Each row of a before or after table is a point. One or more steps were done to the points. Then noise was added and the rows were shuffled. The steps act on columns, c1 being the first. Write out the steps. A step turns or swaps two columns, mirrors them in a line or flattens them onto one, adds a multiple of one to another, or multiplies or shifts one. Angles are multiples of 10 degrees, from the lower column toward the higher: turns from -170 to 170, lines from 10 to 170 but not 90. Use the fewest steps. Two steps may share a column if one is a turn and the other turns, adds or multiplies; they go together, in the order done. Otherwise the lowest column goes first.

Before (12 x 2):
[[-18  60]
 [ -7  55]
 [-17  -1]
 [-21  47]
 [ -1 -57]
 [-53 -85]
 [ 13  15]
 [-26  35]
 [ 14 -32]
 [-54  46]
 [ 11  36]
 [  9  62]]
After, 12 rows:
[[ 52 -12]
 [  2 -20]
 [ 44 -34]
 [ 39  -5]
 [ 70  15]
 [-31  12]
 [ 10  15]
 [-36  94]
 [ 42 -47]
 [ 17 -33]
 [-38  37]
 [ 60 -25]]
Steps: turn c1 and c2 by -130 degrees

Before:
[[-69 -26   5  14 -89  26]
 [-29 -17  35 -41  10 -57]
 [-51 -14 -40  14  64  39]
 [-47 -40 -12 -20  69  38]
 [ 19  36  22   0   8 -40]
 [-13  -5  33  18 -40  12]
 [-24 -47   2  25  86 -15]
 [ 73 -19  25 -18   0 -64]
 [ 22 -16   6  11 -25 -71]
 [-79 -47  32  37 -34  45]]
After:
[[-69 -27   1  14 -94  68]
 [-47 -30 -32 -19  68  76]
 [ 75 -25  33 -20   3 -24]
 [ 21 -19   3  14 -24 -29]
 [-13 -24  48  18 -42  57]
 [-79 -62  33  38 -34  84]
 [-29 -36  45 -40  11 -17]
 [-49   7 -63  12  61  83]
 [ 18  21  46   1   8   2]
 [-22 -44 -13  24  88  23]]
Steps: multiply c3 by 1.6; turn c2 and c3 by 20 degrees; shift c6 by 40

Before, 12 rows:
[[ 48 -25  38  10  56  -8 -33  34  41]
 [-32  -9 -71 -57  -2  -4  40  74 -12]
 [-13  21  79  24 -23  12  -3  58  28]
 [ 54  11  11  42  92 -73  57  64  55]
 [-16  -8  27  14 -23  44  23 -43  37]
 [-27 -61 -52 -28 -21  37  77  43 -74]
 [-61 -33 -49 -52 -24 -10  46  36 -26]
 [-12  32  64  38  76 -16  -4 -23  -3]
 [ 39  19  10   4  19 -46   7  27  20]
 [ 31  -1  79   2  10 -51  11  -1  13]
 [ 52  47  38  61  10 -29 -26  18  17]
 [  9 -14  38  75  32 -71 -21  27  40]]
After (12 x 9):
[[-41  11  54  33 -26  -9 -60  36 -53]
 [-21  54 -73 -23 -22  14  13  56  18]
 [ 12  28  78  -4 -20  42 -82  44 -79]
 [-14  18 -20 -69  30 -70  47  28  42]
 [ 19 -63 -14 -60  93 -77 -37  62  76]
 [-35  42 -15 -21 -26  49 -17 -43  26]
 [-26 -36  58  44  -4  -4 -59  75 -25]
 [ 19   4 -13   2  55  -9  36  32  57]
 [ 40 -18 -57 -53  11 -24  41  17  42]
 [ 23 -16 -24  -7  22 -50  -6  28  38]
 [ -7 -38 -74 -32  79 -19  18 -25 -11]
 [ 20  46 -62  -6   9 -49 -14  -3  29]]
Steps: turn c1 and c9 by 30 degrees; turn c2 and c3 by -140 degrees; add -0.7 times c5 to c2; turn c4 and c7 by 160 degrees

Before, 10 rows:
[[ 26 -10  23  50  53   1  -3  14 -17  25   7 -66]
 [ -6  39   5  24 -56  -6 -31 -21 -25  32 -39 -32]
 [ 27  21 -36 -24 -47 -15  20  65  39 -55 -33   6]
 [ -1  17   0 -14 -47 -24  22  95 -11  -8 -47  20]
 [ 12 -32  19  30   0 -42 -51   3  58   5 -30  39]
 [ -6   0  19  14  -2 -10  -6  -5 -21  36  36 -35]
 [ 28 -34 -15  35  19 -13 -33   7 -37 -26  11 -10]
 [-33  37  -7  41 -11  24   9  -4 -22  19 -12 -19]
 [ 10  39 -23 -15  -3 -55 -11  63  10 -42 -25  16]
 [ -9  36  25 -10  -6  39 -25 -21 -17  44 -28 -14]]
After (10 x 12):
[[-13  53 -35 -38 -33 -17  20 -73  33 -21 -42   9]
 [-28   8  -6  63   8  27   8  -5 -32  39  22 -18]
 [ 22  -2 -17  24 -17 -12 -34  13 -27 -43 -19  -9]
 [ 16 -24  22  47 -39   0  -5  43 -14   8 -20 -64]
 [-16  58 -25 -65 -53 -55 -10 -33  -2   1 -21  13]
 [-33   1   4  18  47  -7 -33 -39 -35  50 -16 -36]
 [-19 -25  19 -13  -4 -41 -50  -1  68 -20 -25  38]
 [-40  17   3 -40 -58 -26  23 -89 -17   9 -21  19]
 [ 30 -27  22   5   4  -8  -3  -1 -21  25  23 -32]
 [-27 -10  22  28  25  42 -26   7 -26  54  -6 -12]]
Steps: turn c1 and c11 by -60 degrees; add -0.3 times c2 to c9; turn c2 and c10 by 50 degrees; add 1 times c6 to c4; turn c5 and c8 by 120 degrees

Before, 10 rows:
[[ -9 -14  18  35  65  -5  40  20 -45 -12  59 -70 -23  20 -39  -8 -28  29
  -12  10]
 [ 23 -28 -14 -46  18  21 -18  37   0   1  -9  22   1  57  22 -12 -19   8
   46  54]
 [ 21   6 -31  33 -19 -10   3 -21 -13 -25  29  25 -14  -6  19   5  -6  29
   19  45]
 [ -4  12  -1  28   2  -7  16 -21  12   5 -32  17  58  39   1 -11  35  40
  -48  45]
 [ -4  40 -42  18  -1 -15   4 -32  -9  12  24  17 -20  24  18   6 -28  10
    4 -14]
 [-27  95  -2   2   7   2  38  -9 -39 -33  -3  -2  59  -9 -42  19   3 -19
   54  -4]
 [ 20 -15  -9  17  18 -34 -24   3  -8 -30   3  14  -7   2 -28  18   4  25
    3 -42]
 [ -3 -25 -39  20  33 -30 -33  -6  34  15  16  -3 -12 -32  31 -43 -19  -1
    3  -2]
 [ -3  22  28  47   7 -14   7  -3  10   2  -5 -10 -21  27  43  -5 -29  22
   31   2]
 [-37 -23  -6  20 -20  42 -19 -23 -42 -41 -67 -59  31 -30 -29   8  12  15
   -6   8]]
After:
[[-28  93  -4   3  33   1  37 -14 -40 -16   3  -4  67 -10  56  19 -30 -18
   56  12]
 [ -1 -15  14  37  92 -60  45  20 -48   2 -23 -32 -21  19  40  -9 -41  36
   -6  11]
 [ 47 -33 -14 -43   5   1 -18  33   0  -8  28   9   2  56 -21 -15   6   4
   41  35]
 [ -3 -21 -38  19  15  -5 -28  -4  32  -7 -39  -4  -8 -35 -31 -47 -27   1
   -3   0]
 [ 36   6 -39  35 -11 -23   0 -24 -16 -35 -11  14 -15  -6  -7   2  17  26
   20  30]
 [ 17   5  -7  29  14  28  14 -22   8   8   5   4  62  37  -8 -14  28  35
  -51  43]
 [ -7  22  27  48  12  10   3  -4  11  -8 -11  -2 -17  28 -39  -3 -32  22
   29   2]
 [-28 -28  -8  19 -32  52 -19 -23 -44 -29  58 -28  35 -30  39   4 -25  16
   -5  31]
 [ -7 -18  -8  17   5  12 -31   2  -2 -15 -34   7   0   0  39  16  25  29
    3 -50]
 [ -9  40 -42  24   0 -22   6 -25  -8   6 -24   7 -18  25 -22   6 -33   9
    6  -9]]
Steps: add 1 times c1 to c17; turn c1 and c20 by -30 degrees; add 0.7 times c7 to c5; turn c6 and c11 by 110 degrees; mirror c10 and c15 in the line at 170 degrees; multiply c12 by 0.4

Before, 13 rows:
[[ -4  30 -20   2  -4   5  26   2  11 -14 -24 -28   9  16 -14 -24 -29   9
   13 -58  13  -9 -33  24   3  23   3 -13  40 -67 -12   9]
 [  6 -10  -7 -16  -6  20  54   2  26 -15 -27  23  18  11   0  -8 -12  -3
   -9   1  37   0 -32  19  10  12  -7 -29  23 -91  -1   9]
 [-10 -53 -31   1   5  -1 -35  -9 -21  14 -11  -3 -34  -2  23  -3  10 -12
   13   0  18  -2  20 -33 -28 -14  -7  10 -11   1  -5  -3]
 [ 15  18   8 -11  -3  -1 -31  -6  -4 -13 -13 -41 -52   2  42  -7  21   7
   19  16  43  13  -2   7   3  -1 -14  27 -13   5  22  -7]
 [ -1 -19 -19  -3   0  15 -35 -11 -26   6  12 -13  19   1  19 -31  24 -23
   16   4  33   9  36  -1   6 -10  -2  44 -46  11  46   4]
 [ 25 -13   5 -14  21   8 -36  40 -46  13  -6 -14 -50 -20  20 -37  37 -23
   36   0   0 -14  14 -16   6 -53 -15  24 -53   3  23   6]
 [-23 -44   0  -9 -11   7 -35 -13 -34 -14  25 -14 -44 -27  -7 -24  14   8
   24  10  -3  23  21   6   2 -15  -3  18 -29   5  33   4]
 [ -7  21 -36 -31  -5  -9  12   8   8   3 -46  13   8   4  13  -5  -9  37
  -27 -23  40  11 -27  43  16  -7  18 -21  11 -52 -13  21]
 [-22   4   4 -20 -13 -26 -20   0 -16  12   1 -32 -28 -14 -13 -31  49  -3
    1   8  24 -23   9 -24   0 -24 -18  38 -25  -6  31  -8]
 [ 19  21   8  27  18 -24 -13  40  -1  12  28  28 -48  36  14 -12  12   9
  -24  -9 -17  16   9 -18   3 -36  -5  34  -4 -59  77 -38]
 [  6  42  -8 -15   8 -19 -12  28 -16 -12  17  33 -44  15   2 -17 -11 -20
   -4   8   2   2  11 -21 -25 -21 -12  17   1  -7  95 -13]
 [-21   5  19 -24  -8 -18  13  23 -32 -43 -24 -25  16  15  -6  23  10   5
  -13 -29  34  23  -9  18 -13  21  21  -3  39 -40  -6 -12]
 [-17  -6 -32 -21 -53   1   3  29  14   1  -5   2   6  16   8   9  -4 -27
    0 -10  15  24 -13  27   9   5   3 -21  35 -64 -37  20]]
After, 13 rows:
[[ 22 -16  -4 -16  22  29 -38  40 -49  11 -11 -17 -53 -16  19 -35  38 -35
    4   2  -4 -10  14 -14   5 -52 -17  24  50 -36  25   6]
 [-12 -53 -24  -2   7 -62 -36  -6 -21  19 -10   2 -34  -7  22 -12  10   0
    3   2  19  -2  15 -34 -30 -13  -4   9  12 -11  -6   1]
 [-21   6  28 -21  -8  -5  11  20 -37 -37 -27 -25  16  12  -6   8   6  23
  -42 -28  33  23  -8  19 -13  23  21  -2 -37  13  -7 -16]
 [-18   5  21 -17 -10 -52 -18   2 -18  15   6 -34 -26 -26 -14  -8  53 -28
   -2  11  24 -21   9 -25  -2 -24 -18  39  27  -3  29  -7]
 [-14  -3 -25 -24 -55 -61   2  25  15  -1  -1   3   5  10  11 -26  -1  14
  -65 -10  19  24  -8  26   6   3   2 -21 -42   3 -38  21]
 [ 15  15   9  -9  -4  11 -28  -6  -6 -15 -17 -40 -51  -3  43  10  19  -7
    5  14  40  15  -3   6   1  -1 -15  25   7 -18  23  -8]
 [-21 -45  -1 -10 -12  18 -35 -13 -35 -15  28 -15 -39 -14  -9   4  13 -24
    6   8  -3  23  19   6   0 -14  -1  21  38 -22  32   6]
 [  4  -9 -19 -17  -4  33  52   0  21 -15 -29  24  14  15   0  -5 -12  -7
  -87  -1  38   0 -29  16   9  11  -4 -32 -21   6  -1   9]
 [ 10  41   8 -19   9 -59 -15  29 -15 -15  18  33 -43  -8   4 -22  -5 -15
   -4   9   5   3  13 -22 -27 -20  -8  14 -15   5  95 -10]
 [ -9  23 -23 -29 -10 -87  11  10   6   0 -45  15   8   4  12  35  -7 -11
  -52 -26  36  13 -30  43  15 -12  19 -22 -11  24 -14  23]
 [ -1 -18 -25  -3  -3  -4 -35  -7 -25   6  11 -11  18 -37  17 -28  25 -27
   11   4  33  10  38  -3   6 -12   0  41  28 -15  46   7]
 [  1  30 -20   1  -8 -29  27  -2  14 -17 -27 -26  11  15 -10   3 -27 -23
  -66 -56  10  -6 -33  20   2  21   5 -14 -38 -10 -14   6]
 [ 13  24  19  28  21 -39 -16  43  -1  10  29  26 -50 -17  15   5   8 -17
  -60  -5 -21  15  11 -19   7 -36  -3  37 -23  25  76 -41]]
Steps: turn c14 and c29 by -130 degrees; add 0.5 times c1 to c14; turn c3 and c6 by 40 degrees; multiply c6 by 3; mirror c16 and c18 in the line at 40 degrees; turn c19 and c30 by -90 degrees
